Each row of a before or after table is a point. The points were changed in one or more steps. Then noise was added and the rows were shuffled. The steps act on columns, c1 being the first. Name the steps. A step turns or swaps two columns, mirrors them in a line or flattens them onto one, adds a multiple of one to another, or multiplies or shifts one. Angles are multiples of 10 degrees, from the lower column toward the higher: turns from -170 to 170, lines from 10 to 170 but not 90. Use the fewest steps. Two steps may share a column if one is a turn and the other turns, adds or multiplies; they go together, in the order done. Otherwise the lowest column goes first.

Before (12 x 3):
[[ -7   8  19]
 [ 10 -66 -14]
 [ 33  11 -13]
 [  1  16  19]
 [  5 -95 -45]
 [ 26 -10 -17]
 [-14  12  -4]
 [ 13   5 -28]
 [-16 -25  -7]
 [ 30  13 -31]
 [ 24 -25   6]
 [ 17  27  19]]
After (12 x 3):
[[ 60  45 -47]
 [ 12  25  22]
 [ -4 -30  15]
 [ 27  12  20]
 [-11 -23   0]
 [ 67  86 -58]
 [ 34  18  -3]
 [ 42  10 -33]
 [ 22  20  27]
 [-16 -22   5]
 [-19   2  13]
 [  1  18 -23]]
Steps: add -0.7 times c2 to c1; turn c2 and c3 by 120 degrees

Before (9 x 4):
[[ 19  27 -36 -17]
 [ 10  59  23 -55]
 [ 19  30  81   2]
 [-56  -9  61  23]
 [-18   2 -41  -2]
 [-46 -25  90 -27]
 [ 58  17  -7   1]
 [-25 -15 -30 -49]
 [ 31  12 -46  26]]
After (9 x 4):
[[ 27  24 -77  25]
 [ 20  23  42   4]
 [  9 -17  41 -12]
 [ -1 -53 -65  -3]
 [ 57  19  -3  60]
 [  5  57   7  -3]
 [-18 -51 -76  56]
 [  7  30  36 -43]
 [ -8 -28  44  35]]
Steps: mirror c1 and c2 in the line at 50 degrees; turn c3 and c4 by 160 degrees

Before (8 x 6):
[[-43 -30 -28  31  33   0]
 [ 18  27 -26 -23   9   4]
 [-14 -45 -23  34  -3  -8]
 [ 14  14 -25   6  -2 -65]
 [  3  20  58  48 -33 -79]
 [ 33 -32   5  -8  40 -40]
 [-43 -45   8  -4 -42 -46]
 [-25 -14  -4 -18 -30 -54]]
After (8 x 6):
[[ 15 -33  20  23 -13 -20]
 [ 34  17  28  76 -39  28]
 [-18 -10  46 -11  26  33]
 [  6  18  27 -35  36  89]
 [-40  49  16 -67 -37 -23]
 [ 11  -4  62   2  -4  23]
 [-17  52  25 -12   8 -12]
 [-35  25  33 -28  40  35]]
Steps: turn c2 and c4 by -130 degrees; add 1.5 times c1 to c4; turn c3 and c6 by 130 degrees; multiply c5 by -1

Before (11 x 8):
[[-16   0 -31  36   0  32  29  23]
 [ 28  28   0   0   3   0  16   3]
 [ 22  32  14 -16 -11  17  -7  37]
 [-10  -9 -19  24  18  14  44  42]
 [ 11  15   2  23  11  14  -4 -12]
 [ 23  27  -9  -2  37  12   2  29]
 [-10 -16   1 -12 -11  17  19 -11]
 [ 16 -11 -38  26 -10   0  15  -6]
 [ 11  46   9  -7  15 -13  -6  -4]
 [ 11  30 -25  -5  13   1   2  -4]
 [  0   2 -13  19  16 -10   2  35]]
After (11 x 8):
[[  8   0  27   3 -16  96  28 -45]
 [-16  18  -3 -18  -1  41  -5 -13]
 [ -1  47  -3  -8  13 -39  -5  10]
 [  7  26   6 -27  10   0  17   9]
 [ 31  42  -2 -21 -21  37   1  -2]
 [ -8 -19   0  14   3  51  18  11]
 [ -1  32  23  -9  -9   2   2   9]
 [ 43  22   1 -16  28  50  -7  10]
 [ 26  10   5  -5 -18 -30   2 -28]
 [-12 -15  34 -24 -16   0  15 -16]
 [ 30   1   6   1 -27  42  44 -38]]
Steps: turn c1 and c4 by -110 degrees; turn c1 and c8 by -110 degrees; turn c2 and c5 by -30 degrees; turn c3 and c5 by 150 degrees; multiply c6 by 3

Before (12 x 9):
[[-38  22  -2 -14 -19  -5 -13  23  -2]
 [ 17  12  -5  -2  39 -25 -30  25   7]
 [-18   3  23 -54  49 -26   6  33  10]
 [ 13  11 -27  13  -5 -22   1  17   3]
 [  8  -4 -25 -27 -16 -29 -35   2  -9]
 [ 11   3  16   4 -11 -17 -21   3 -12]
 [  9 -11 -10 -22  45  28 -19  21   6]
 [ -2   7  -2   3  19  53 -15  39  95]
 [  7 -11  -9 -14  47 -23  11   3  26]
 [ 18  49 -11  -9 -21 -20  -3   4  -8]
 [ 21 -15 -12 -22 -22 -17 -18  12  -7]
 [ 17   3 -11  -6 -24 -14 -16  35 -14]]
After (12 x 9):
[[-19   9 -10  -4 -10  28  12   4   9]
 [ 11 -22  16   5  46  24   7   3 -24]
 [-15   3  16 -10 -24  13  18  35   9]
 [ -5 -17  17   7 -21  21  16   5  48]
 [-36 -15  32 -26 -16  23   7   1   1]
 [-13 -52 -16  69  18 -66  -1  38 -39]
 [  4 -48 -12 -26  50  41 -17  32  -3]
 [-33  -9  13   6  38  28  17  24   9]
 [-14 -17   4  -2 -18   7 -39  23  21]
 [  0   5  35  13  -5  18  13  16   8]
 [-17 -18   1 -13  43 -39   9  20 -12]
 [-18  -7  17 -24 -21  18  22  12  -9]]
Steps: swap c1 and c7; turn c2 and c9 by 120 degrees; turn c2 and c4 by -50 degrees; turn c3 and c6 by 160 degrees; multiply c6 by 1.3

Before (13 x 9):
[[ 29   1 -16  18 -29 -19 -46  -5  17]
 [ 48 -25   8 -33 -13  -5  30  46  11]
 [ 30   9 -19 -12  57  -4  19   1 -44]
 [  0  39 -12  27  -6 -26 -31 -19  30]
 [ -3 -14   2  -3  29  27  45   5 -36]
 [ 55 -24  54   5 -37   7   5  25 -27]
 [ 41 -20  26 -39  -3  24  -4  35  16]
 [ 31 -14  14 -16 -22   0  48  17  -8]
 [-15   9   5 -32  52  -2   5 -19 -36]
 [ 42   0 -25  49 -23   7 -33  -9  19]
 [  8  18   0 -69 -23  14   3 -12 -17]
 [ 29  16   2  -9  -4  18  28  55 -14]
 [ -3  -2 -28  31 -28 -25 -47   5   2]]
After (13 x 9):
[[-19  12  -2  29  54 -22   9 -17 -35]
 [-21  17 -40   8 -25 -46 -62   0  30]
 [ -7 -13 -12 -17 -30 -38 -93  27  19]
 [ 48  -8  24 -30  22 -24  60  50  10]
 [ 17   4  18 -26   5 -19 100  30  -8]
 [-10 -17 -15   3 -52 -13 -66  40  20]
 [-12  10 -15 -55  46  -5   7   9 -15]
 [  5  -7  12  19  15   7  87   0 -38]
 [  3  -7 -20  44  39 -22  39  29 -44]
 [ 24  27  54 -27 -24 -15  12  53 -28]
 [  5 -23 -16  -8 -41 -42 -96  -2   2]
 [ 52  11 -13  -8   5  -2  53  28 -13]
 [ 34   9  32 -20  33   6  -9  42  16]]
Steps: swap c1 and c8; turn c2 and c3 by -50 degrees; turn c4 and c5 by -60 degrees; shift c6 by -20; multiply c7 by 2

Before (14 x 11):
[[-35   6 -26 -29  10 -28 -38 -19 -12 -16 -42]
 [  4   8 -17  53 -40 -42  -1 -42  58  61 -13]
 [ 38 -29 -60   4 -26 -43  -5  11  32  62  -6]
 [ 49  26  14 -12 -25   0  46  17  43 -27  46]
 [-51 -26  -9  33  19  41  -7  11  47  -2   0]
 [ 41  47  18  49   5  -2 -10  21  23   2 -65]
 [-14 -58 -68  -7  56  38  14 -30   6  -7 -18]
 [ 73 -54 -48 -20  51 -48 -49  -2   2   9  50]
 [ 46 -11  13   4 -55  49 -50  -3 -16  29 -12]
 [ 64  38 -64   1  41 -20 -44 -39  22   7 -29]
 [ 25 -51   6  23  11  -5   1  46 -24  10  41]
 [ 75  -7 -61  33  15 -29 -36  48  -2 -40  42]
 [ 70 -24  32 -46  28 -15   1  70  40  -8 -55]
 [ 17  38 -32 -43  55  42  36  39  -1 -10   2]]
After (14 x 11):
[[-61 -71 -68 -27  56  37  -2  -2 -31  -8  41]
 [ -5  32 -32 -64  55  43 -21  47  18 -10 -31]
 [-57 -20  -8  11  20  41  44  20   1  -2  24]
 [ 38  25 -47 -40  50 -47  26 -37  18   9  71]
 [ 56 -26  15 -16 -55  49  12 -47  23  30   4]
 [-53 -54 -26 -49  10 -30   9 -42   3 -14 -27]
 [ 19 -11 -65 -20  42 -20  41 -43 -21   7 -48]
 [ 58  85  14 -33 -25  -1  15  62 -16 -28   0]
 [ -4 -31 -59 -16 -25 -42  31  16   4  61  23]
 [ 28  15   5   3  12  -5 -22  12  47  10  64]
 [ 55 -53  18  29   5  -2  26  15  16   1 -73]
 [ 91 -96  32 -67  28 -15  33  54  52  -9  -6]
 [ -8 -11 -17  33 -39 -41  52   4 -51  62 -13]
 [ 31  53 -61  14  15 -29  15  -4  57 -41  27]]
Steps: add 0.7 times c3 to c1; turn c2 and c11 by -60 degrees; multiply c2 by 1.6; shift c4 by -20; turn c7 and c9 by -120 degrees; turn c8 and c9 by 60 degrees

Before (11 x 12):
[[  6  24  33 -45 -30 -29 -25  -7 -66  36  73 -33]
 [-15   8  20 -19   5  26  18 -10  15 -27  21  35]
 [ 39  24  -2 -75 -17  -6 -39   4 -50   6  10 -34]
 [-35 -15  -5 -20  19 -38  37  -3  12   1 -19  27]
 [-56 -46   5  28  12   9  31  27  18 -40 -19  -8]
 [ 37 -22  25   5   9 -26   3  11  -3 -12  21  15]
 [ 14  -4   9 -54 -35 -29 -55 -62 -12  16  26 -52]
 [-42 -95 -15   3  24  22  23   4 -10 -17   0  43]
 [  5   1  43 -78   5 -26 -40  14   4  22  49 -28]
 [-42 -49  61  14 -25  25  35  23  38  73 -37  19]
 [ -1  24  52 -35  34 -15 -44 -30 -29  17  -3 -20]]
After (11 x 12):
[[-41 -37 -19  21   8   3 -26  -6 -16  25 -26 -32]
 [  6   4  44 -23  78  12  -8  -4  11 -35  69  12]
 [  5  10  34 -42  34   2 -36  13 -86 -41  75  21]
 [-33  -6  -5   5  25 -13 -15 -16  17 -36 -49 -16]
 [-55 -17  11  22 -24  14  -6 -36  21  26 -32  19]
 [ 13  -4   7 -51  38 -52  24  28 -16 -29  71  30]
 [ 39   9  -3 -40  63   5  20   0 -67  -6  42  14]
 [ 35  -6  21  11  -4  -1 -19 -30  -3 -18   9 -21]
 [-16   5  19  -3  23 -10 -34  -7  10  32  -4 -28]
 [-46 -18  60 -21 -25  56   3  58  47 -17 -53  -2]
 [  1   7  52  18  42 -25  32  24 -35 -19  31   5]]
Steps: multiply c2 by 0.4; turn c4 and c5 by -70 degrees; turn c6 and c10 by 120 degrees; turn c6 and c8 by -120 degrees; turn c7 and c12 by 160 degrees; turn c7 and c11 by 50 degrees; multiply c9 by 1.3

Before (11 x 14):
[[-18  27 -30 -22 -54  46  26 -66 -54 -28 -49  22  46  76]
 [ 46  39  23 -32  55  76  20   2  32 -52   2  38 -31  68]
 [-32  63 -20  44 -33  38  67   4 -73  12  16 -27 -46 -38]
 [ 72  -1 -19 -36  64  52  59  -9  29   9  26   6  35   2]
 [-15   4  -4 -29 -20  69 -16  26  -3 -57  29  32 -43 -15]
 [ 53  21 -55 -18 -46  13 -16 -22  17  15   1   8  43  42]
 [ 12 -27  14  66 -36 -15  -5 -54  42 -45  28  28 -46  49]
 [ 35  13 -53  34 -43  22  53  46 -20 -19 -55  29 -25   3]
 [-42 -13  16  31 -37  18 -10   7 -13  57 -63 -42 -16 -38]
 [ 70  23  17  28  52   1  45 -24 -56 -32   7 -63  57  18]
 [ 11 -36  41  -1  61  -1 -30 -40 -63  34  43 -46  -3  16]]
After (11 x 14):
[[ -6  43   3 -22 -77  66  27  56 -55 -39 -36  43  15  25]
 [ 64   9 -22 -19 -64  32 -15  30  18   0  -6  28   0  19]
 [-22 -35   8  43   1  58  67  53 -73  25  50  -7  -8 -68]
 [ 69   8 -26 -37  50  71  60   3  30  -4  55  28   1  41]
 [ 33 -20 -11 -32   8  96  19  31  33 -35  12  59  13  95]
 [ -2  53   2  -1  53  20 -30 -12 -63  31  29 -25 -11  27]
 [ 57   9 -21  29  45  22  44  32 -57 -46  31 -42  17  27]
 [-12 -24   4 -28 -10  87 -16 -10  -1 -36  21  51  13 -24]
 [ 48 -45 -17  33 -36  41  54 -11 -21 -10 -28  48   3 -24]
 [  6  60  -3  65 -61   7  -6   2  42 -23  25  48   8  35]
 [-42   1  15  30 -12  37  -9 -15 -14  56 -69 -23 -20 -55]]
Steps: flatten c1 and c3 onto the line at 160 degrees; turn c2 and c8 by 120 degrees; add 0.3 times c9 to c14; turn c5 and c14 by 30 degrees; shift c6 by 20; add 0.5 times c7 to c11; flatten c10 and c13 onto the line at 160 degrees; shift c12 by 20

Before (14 x 18):
[[ -3 -30 -12  -4  -3 -12 -23  -4 -15  53  12   3   8  17  27  -8 -34   1]
 [-24  18  -6  44 -15  36  39  33  23  15 -17  -4 -25 -37  12  25   7  32]
 [  9 -34 -11 -25  12   5 -14  13  -2  11 -19   6  18  27 -11  -3   1  -1]
 [-14  15  14 -18  32   5  39   6  72   3  16   6 -12 -44 -11  13  -4  -6]
 [ 20  -3  13  25   9  21  36   2 -23  17  35 -31   4 -14 -11  25   9 -47]
 [-12  -2 -26   2  -3  23   9  -1 -23 -28   7  12 -33 -13  -6  37  21   3]
 [  6  43  11 -22   4 -26  18  -5 -26  21   0  12 -23 -39 -16 -12  23 -16]
 [ 27  28 -11  18  27   3 -23 -20  17  -5 -16  22 -68  -8   0 -15  -6  35]
 [-35  36   7 -28  12 -12  30  30  17 -23   6  22   0  12   8 -13   7 -42]
 [ -4  24  12   5  18  33  -3 -19  -7 -26 -14  44   5   0  11  11 -18  -5]
 [-30 -10  25   0   4  -4  27  16  50 -31  -7 -19 -31 -19  -7 -23 -18  35]
 [ 36  -9  24  -7  52 -23 -30  -8 -30  -8   2 -16 -35  -4   8  27  14 -27]
 [-23  33  12  31  18 -33  38  12  14  21 -13  12  12  -9 -41  -3 -36   7]
 [ -6 -10   6 -20  27  28   7  11 -42   2  49  15  -4  11   4  -1  12  28]]
After (14 x 18):
[[-26  -5  16  -1 -14 -28  -3  -1  22 -26   9  17 -10 -18  28 -33  17  10]
 [-20  35 -19 -23   1 -25   9  -5 -35  17  -1  21   3 -34  -7   1  21 -28]
 [-33  -9 -95 -11 -43 -21 -18 -10 -29 -11   3 -25  36  -8  -8 -38  18   5]
 [  9   0 -23  20  -5 -30  48   1  19  17  61 -12  21 -16  -2 -54   5 -20]
 [ 11  37 -31  28 -19  15  30  11 -33  23 -17  30 -16 -16  32  13 -39 -35]
 [-12  16 -57 -17 -29  68  28   6  16   8  28  26 -14 -41   9 -18  -2  -7]
 [ -1  41 -25 -30  -9  21  11  31 -12 -24   9  32 -35  14 -38 -16   5 -17]
 [  5 -29  17  -5  -1 -12 -25  -4 -13  57  17  -2  -1  15 -19   4 -37  15]
 [-31  -9 -28  -2  11  47  36  11   4 -32 -15  -2 -27 -20  12  42 -16   1]
 [ 14 -35 -18 -25 -24   0 -15  12   4   6 -35  -1   9  22   5   1   6 -11]
 [-28  14  30  45  14  18  36  36  38  14 -26  12 -19 -33  19   0   6  32]
 [  9  23 -37   2 -17 -16 -24 -16  35 -29 -21  34 -12   0  -4  -9 -18   9]
 [-76  26 -41  18 -45  14 -29 -23   5  -7 -22  11  29  -4  14  33  -3  16]
 [ -7  -9 -45 -27 -30 -48  -2   6  21  -3  82  15  -7   7  11  21  11  26]]
Steps: swap c1 and c13; multiply c5 by 2; turn c3 and c5 by 130 degrees; mirror c6 and c9 in the line at 50 degrees; turn c7 and c12 by 30 degrees; multiply c11 by 1.6; turn c16 and c18 by -140 degrees; turn c15 and c18 by 130 degrees
